Each row is a point. To make a cloud, some directions were put in groups of two or more. Within a group, all points are equally far from the middle, so they leave a hole (a ring in 2 directions, a hollow ball in 3). The other directions are filled evenly. Then the cloud was stretched, turned, moved and blurred a little. How many holes are there, and how many directions does each take, smallest first?

Cloud (13 x 2):
[[ 12  93]
 [-11  63]
 [ 51  45]
 [ 30  60]
 [-36  23]
 [-15  -4]
 [ 13 -37]
 [ 38 -33]
 [ 73  19]
 [ 27   4]
 [ -2  28]
 [-13   1]
 [-13  61]]
Holes: 0

Cloud:
[[  3 -30 -52 -30]
 [-17 -17  69   8]
 [-12  15  56 -36]
 [-18  29  -4  30]
 [-28  13  93  32]
 [-12  60   8  11]
 [ 17  57  15 -37]
 [ -5   9 101  55]
 [-23  39  16  30]
 [-12  43  57  51]
 [-48 -23 -12  45]
 [ 45   7 -21  12]
 [-74   2 -19  18]
 [-23  10 -62 -35]
 [-49   6   0  34]
 [ 15  -6  82   7]
 [ 17 -12 -30 -25]
 [-23 -65 -17 -21]
 [-25 -26 -30 -50]
 [  1  43  79  63]
 [ 14 -11 -55  -8]
 [-62 -52  -4  41]
 [-75 -20  34   6]
 [-67  -1  52 -19]
 [-44 -70   1  -4]
 [ 24 -30 -42 -12]
 [-59 -11  38 -33]
 [-16 -35  51  10]
 [-29 -52 -32 -40]
 [ -4   0  98  54]
 [-66 -41  11  33]]
Holes: 1 (2)

Cloud, 46 rows:
[[  47  -30   91   46    0  -24]
 [  27   -7   85   39   13    9]
 [ -49  -35  -45  -12   50  -71]
 [ -64   -6   -3   52  -50    8]
 [ -73    0   58   47  -29   32]
 [ -87   27  -90  -22    7  -60]
 [ -51  -49    9   -5   -2   -1]
 [ -48  -34  -59  -42   63   -5]
 [  34   -9  117   44  -25    9]
 [ -30   36  -91  -34  -11   40]
 [ -97  -14    8  -47  -14   -2]
 [ -20   -9   93   28  -37   25]
 [ -48   36   20  -28   21    6]
 [   4   14    3  -32  -19   59]
 [  43    9  -61  -11  -32   33]
 [  38  -36   27   45   33  -21]
 [  22  -30  -36   33   27   19]
 [  19    4    0   19   60  -20]
 [ 110    6   -5   11    1   23]
 [ -27    7  -41  -69  -13  -22]
 [ -10   38  106  -69    6   26]
 [  17    9  -23   29   35    4]
 [ -68  -19   14  -81  -31    9]
 [ -49   12  -54  -17  -37   -5]
 [  -6    3   17   -5  -69  -21]
 [ -13   42   15   -5   54   27]
 [ -26  -21   53  -15  -54  -20]
 [  21   -2  -22  -22   58  -44]
 [ -42   39   10   31    0   -3]
 [-101  -13   44  -44  -43  -24]
 [ -72   23  -41   11    0  -54]
 [  11  -23   63   46   11  -12]
 [  -8  -38  -16  -17    0   -2]
 [ -60   43  -25  -19  -45  -44]
 [  -8  -14  -13  -22   64  -47]
 [ -35   -7  -47  -43    6    7]
 [ -83   36  -77  -28   51   20]
 [ -27  -38    6  -12  -14    0]
 [  -6   10  -76  -20    4  -28]
 [  -7   33   15  -33   37  -18]
 [  37    7   -1   19   81   16]
 [  31  -15   -7   -3   70   20]
 [ -71  -16   38  -54   -4    5]
 [ -13  -15  -43    7   70   30]
 [  10   28  -14   67    9    0]
 [ -36  -21   67   44   -4   48]]
Holes: 0

Cloud, 81 rows:
[[ 71 -41  72   6 -10 -36  10  -8]
 [-14  27 -25  -6 -47 -43 -55  28]
 [-40  -4  74 -67 -13 -44 -38  23]
 [ 23  -7  -2 -35 -77 -63  19   7]
 [-40 -46   1   5 -64  29   6 -25]
 [  6  55 -35   3 -11  13  23   8]
 [ 79 -19   1 -43  25 -12  31  63]
 [ 32 -24   3  -4  40 -53  13  68]
 [ 47 -20 -10  46 -11   2   6  11]
 [  1 -14 -30  14 -62  57  21  44]
 [ 21   7  12 -13  79  29  18  11]
 [ 30 -12   4 -50  74  28 -12  86]
 [  1  -7  35  13 -17 -27 -64 -50]
 [-42 -49  56  23 -18 -16  -8  26]
 [ 55 -11  65   3 -15  24 -49  36]
 [ 56 -25  38 -76 -31  21 -27 -42]
 [-16   7   2  -8  36  43 -35 -34]
 [ 21   9  53 -63  15  23 -13  51]
 [ 47 -45   4 -26 -52  46 -22 -34]
 [  5  46  12 -28  31 -40   7  -7]
 [ 55 -45  83 -32  23 -36 -79   6]
 [ 20  17  45  -3 -24   0 -36  74]
 [-32  26   1 -41 -11 -30 -58  16]
 [ -1   2   9 -14  63  42 -26 -19]
 [-26 -22  25 -18  -5 -92  14  28]
 [ 18 -66  77 -27 -12  -8 -22 -41]
 [  5 -57  53 -16   6  62 -38  44]
 [ 55   3  38 -36 -67   7 -64 -40]
 [ 26 -60  50 -81  -2 -41  12  38]
 [ 21 -44  -7 -19 -26 -62  -2 -31]
 [ 92 -17 -11   7  16 -40  20  42]
 [ 20 -46   7 -18 -70  17  38  14]
 [-14  18 -11  -5 -94  40   0  -6]
 [ 34 -10  67  -5  31 -42 -19 -54]
 [ 11  35 -39  -7 -47  40 -13  35]
 [ -9  32  11 -52 -35 -48  30   1]
 [ -2 -20  41  53 -12 -12  25 -35]
 [ 40   4  39  -1 -96 -14  23 -41]
 [ 52 -55  93 -62 -34 -37 -45 -18]
 [ 56 -46   2 -22  30  15  26 101]
 [  9 -31  31 -70 -55  45  11  49]
 [ 22 -19  92  36 -17  -8  34   8]
 [-42 -26 -24 -74  27   7 -45  23]
 [ 23 -46  73 -12 -32 -15  13 -58]
 [ 66 -16 -21  22   1  13 -58  -1]
 [ 69  14  27 -44 -50  32 -33 -16]
 [ 15 -54  -2  25  12  27  35  46]
 [ 29 -30  50 -66  72  -1 -47  31]
 [-24 -19  96 -32  21 -28 -26 -53]
 [ 39 -35  33 -15 -22  19  50  58]
 [-28 -35  93 -18  35  40  -9 -24]
 [ 21 -31  99 -46  10   1  -9 -46]
 [ 61 -12  27 -33 -30 -50  38  31]
 [ 72 -20 -51 -47 -33  11  20  57]
 [-29 -58  -8 -45 -22  40 -62  27]
 [  2 -30  49  17  -6  40  71  40]
 [ 14 -17 -12  -3  44 -23  38   0]
 [-96 -24  23 -28  11 -12  -1  12]
 [ 30 -39  27 -18  30 -40  24 -29]
 [ 42  28 -29 -19  -9 -52 -18 -41]
 [  9 -10  23  -6 -87 -11 -21 -69]
 [-12  24 -49  -2 -47  -6   5  33]
 [ 56 -20   3  12 -80 -19  -5  59]
 [ 98 -56  38 -28   6  43 -12  10]
 [-11  -7  52 -43  58  59 -13 -39]
 [  0 -68  30 -73   4 -68 -67  20]
 [-28 -31 -15 -83   6 -22 -18  61]
 [ 34  20 -67 -24 -27  39  -6  -1]
 [ 29   6  74 -51  26  37   0  13]
 [ 25  14  25 -33  -2  -6 -16  88]
 [-56 -61  68 -39 -30 -17  29  32]
 [-86 -52  55 -55 -23  49 -16  15]
 [ 47  -8 103 -11 -49   8 -19 -11]
 [ 23   2   2 -12 -47  15  68 -12]
 [ -3 -78  61 -39 -11 -49 -52  10]
 [ 61 -48  16  19  18  23  21  16]
 [-20  -5  25 -91 -27  39  13  34]
 [ -3 -18 -19 -96  -5 -18 -59  46]
 [ 16  14  45  22 -11  10  31  65]
 [-61 -47  13 -44 -27  43 -43  25]
 [ 86 -56  48 -79  11  -9   2  30]]
Holes: 1 (6)

Cloud:
[[ -21   54  -24  -15  -74  -27   36  -77  -53]
 [ -50   65  -61  -44   44  -13  -18   33  -33]
 [  16   22   31  -36   29    7  -31   59  -59]
 [ -65  -60  -42   -9   33   23    3  -32    6]
 [-109  -18   34  -13   -6   39    3   31    6]
 [ -80   49    2   21  -11   17   -5   68  -44]
 [ -51  -25    0  -53   61   33   -3  -24  -39]
 [ -20  -32   17   37   21  -66  118   -6   -1]
 [ -56  -25   28  -64   19   29  -53    5  -31]
 [ -41   36  -37  -31   24   23   25   40  -59]
 [  11  -28  -15  -24   80    7   26    3    4]
 [ -47   26   62    6  -14   34   23   15  -13]
 [ -22    8   15  -46   26   46   11   23   33]
 [ -22   -9   62    2   42    4  -31   19   58]
 [ -15   -2   28   11   36  -94   68   22    1]
 [ -52   26   54  -44   -5  -22   51   57   45]
 [  56   21   24   55   -2  -24   60  -24   45]
 [ -82   47  -34  -52  -15   60   14  -40  -36]
 [  19  -84  -14  -54   54  -28  -14  -23  -12]
 [ -49  -30   33   10  -47   15  -30   14  -28]
 [ -23   10   11   15   46   11    1   23   45]
 [  10   19  -18  -15   -5  -92   51   40  -12]
 [   5  -17   23  -67  -31   15   92  -14   36]
 [ -43   -7   80    2  -41  -12   63  -49   11]
 [ -51   69   22  -40  -64    4  -32   13   19]
 [  43   26   19   20  -55  -90   61   52   14]
 [ -11  -18   63  -12    2    3   -2   17    7]
 [ -62   34   15  -17   12   69  -17   47  -41]
 [ -11   52  -57  -66   -2   14  -20   29  -29]
 [ -10  -91  -42  -14  -40  -76  -51   27   -2]
 [ -38  -15   22  -27   26    6   -1  -53  -19]
 [ -66    3  -18   18   33   -9  -23   23   -1]
 [ -97    0   -9  -45  -66  -38   18  -12  -36]
 [ -37   35   44  -76  -10   -7  -16  -40  -13]
 [ -42   -6   -2   17  -28   45   14  -57   24]
 [ -21  -37   -6   -1   -9  -58   76  -37   12]
 [   4   -8   32   27   -3   25    3  -43  -12]
 [  47   40   15  -26   -9    0   86  -35  -33]
 [ -20    7   38  -62   20   26    6  -62   33]
 [ -14   90   12  -49  -18   63   39  -63  -24]
 [ -42  -37   39  -77  -18  -15  -83  -47  -29]
 [ -13   39  -34   22   47  -20   98   -2   -8]
 [  41   21  -13  -47  -52  -16   50   -9  -65]
 [ -44   15   66  -42   22  -11  -28    0   24]
 [ -23  -86   -3 -101   19  -35  -17   20   36]
 [ -44  100   40    6  -69   17   20  -13   17]
 [ -20   30   -8  -21    7   -4   75   -7   13]
 [ -73  -42  -13   -7   56   69    6    4   -2]
 [  -9  -84  -13    8  -47  -52   34   15  -39]
 [ -27  -73    0  -49   11    3  -14  -36  -71]
 [  36   35    6   49  -69  -33   24   16  -42]
 [ -43  -11   70   -2   -5   22  -19    0    3]
 [ -42   56   -1  -32  -48   49   33  -21  -10]
 [ -14  -17   30  -25   25   24   22   35  -64]
 [ -22   44   67  -61   35   -9  -20  -18    8]
 [  55  -24  -44  -51    4  -22  -16  -51   68]
 [  -8   15  -30  -21   57   -7  -57   -5   26]
 [  37  -23   53   -5   -6  -16  -42    7   28]
 [ -44   13   67  -26  -17    1   29   43  -41]
 [ -15  -73  -20   30   46 -100  -18  -28  -67]
 [ -75  -40   -8    8  -19  -19   12    4   -6]
 [  65   15   55   37   21   -3   70  -30    9]
 [  61   38  -22  -20   41    8   38  -89   31]
 [ -11  -27   48  -21   21    3   39   47  -42]
 [ -66   10   17  -26  -52   -9  -56   24    2]
 [ -56  -10   37   29    2   30  -51    0   -5]
 [  10    4   -9  -26  -31  -15  -19   21  -27]
 [ -21  -55  -42  -31  -41  -44  -42  -32  -11]
 [  44  -70    6    3   33 -111   -5   27   -1]
 [-107    0  -55  -51   41   33  -21   -5  -17]
 [ -56   38  -39   18   -9  -53   -1   69  -44]
 [ -20   95   31   26  -33   62   28  -20  -21]
 [   2   29  -32   12  -19  -40   91  -60    4]
 [ -79  -83   29  -45   38   28  -17   34  -50]
 [   2  -42  -45  -83  -13  -55  -10   20  -57]
 [  36  -78    1   -1   59   11  -15   14  -58]
 [ -62  -78   29  -65  -39  -21  -24  -12   26]
 [ -37  -55   14  -42   38   34  -15  -52  -20]
 [ -55  -90   23  -14   48  -45   41  -37  -13]
 [  79  -40  -14   -7   -2    3  -31  -25   22]
 [ -24   18   32  -79  -42   23   26   54   32]
 [  -2   -6   63   28  -51   -9   25  -41   40]
 [ -14   -6  -24   -9  -33  -13   50  -11   71]
 [ -55  -64   81  -31   -6  -29  -15   62   26]
 [ -16   69   13   19  -55  -15   62  -55  -36]
 [   3  -67  -22  -41   31   -3   36   17   -5]
 [  62   -2   28   35   13  -67   32  -48    5]
 [ -45  -53    5  -69  -57   35  -25   39   18]
 [ -25  -33  -66   -8   40   -4   48  -44    4]
 [  51  -51   -1  -33   53  -55  -32  -44  -37]
 [ -45  -26  -47  -33  -56  -32    3   -6  -31]
 [   1   38  -49   15   -9  -11  -38   18  -18]
 [  26   16  -31    8  -16  -71   11   12   -8]
 [ -62   16   28  -67   16  -15  -48   -6   14]
 [ -62  -59   52  -10   -1  -30  -25    4  -35]
 [  37   73   23  -43  -51   -6   25   -5    9]
 [  47   -7   -1  -11  -55  -30  -35   -8  -12]
 [  -5  -32  -24  -65   -7  -21  -49   21    0]
 [ -97   48    1  -23   14    2   15  -11   11]]
Holes: 0
